Rows are points. A path goes straight from each point to the next, and from the last back to the first. The post is the endless flat space through its rows: a point in 2 columns, a line in 3, a plane in 4, and so on, so that a path can go around it. How many times does the path go around the post? Going back the other way cancels.
In the rows, 128 means zero.

Post (2 x 3):
[[ 98 118 112]
 [133 123 170]]
Path (14 x 3):
[[111  99 112]
 [ 99  98 139]
 [ 79 114 113]
 [100  98 173]
 [107  91 110]
 [111 117 104]
 [111  85 120]
 [117  80 149]
 [167 128 182]
 [123 153 125]
 [ 95 139 129]
 [ 80 112 145]
 [103 167 112]
 [140 137 131]]
Times around: 0

Post:
[[124 130 133 134  86 129 124 191 133 156 136]
 [118 125 110 140  52 128 130 121 139 162 115]
 [ 99 135 162 151 150 124 219 143 139 137 123]
 [134 121 117 116 104 154 107 131 111 146  94]
 [171 131 114 131 154 156 131 136 135  86 128]
 [107 106 103 171 163 149 113 123 110 146 134]
 [102 106  86 132 148 159 103 129 132 125 131]
 [134 103  95 107 118 109 141 148 119 154 104]
 [170 140 154  79 112 124  79  86 144 153 128]
 [140 111 126 117 127 117 136 131 154 139  89]]
Path:
[[123 120  68  89 103 126 137 173 136 144 109]
 [139 159 144  88  85 128 131 159 107 143  81]
 [106 141 136 114  86 104  84 126 170 150 117]
 [ 99 107 146  98 151 147  92 143 135 136 139]
 [101  87 142  97 102 108 166 145 141 174 111]
 [134 127 150 148  87 141 159 157  91 160 149]
 [115 123 115 108 131 150 142 146 171 161 131]
 [103 138 101 132 159 124 128  98 148 153 138]
 [188 182 144 189  62 156 118 127 127 109 166]
 [125 119 135 179 101 142 139 179  94  99 121]
 [130  90 125  97  63 125 135  90 107 188 103]
 [ 97  89  76  84 161 164 132 156 130 140 136]
 [110 137 138 158 152 129 145  98 197 136 120]
 [104 133 108 100 111 116 155 151 146 128 151]
 [139  88  90 163  86  92 129 178 112 123 119]
 [123 125 119 174 142 174 148 151 122 106 179]
 [186  99  86 100 123 130 138 178 123 147 117]
 [156 148 121 114 159 112 130 155 184 141 138]
 [103 135 127 123 147 125 101 144 139 130 155]
 [ 92 121 161 109 122 164 121 103 117 147  78]
 [155  84 129 117 125 118 114 125 103 161 131]
 [136 124 122 151 123 186  83 128 123 159 163]]
Times around: 4
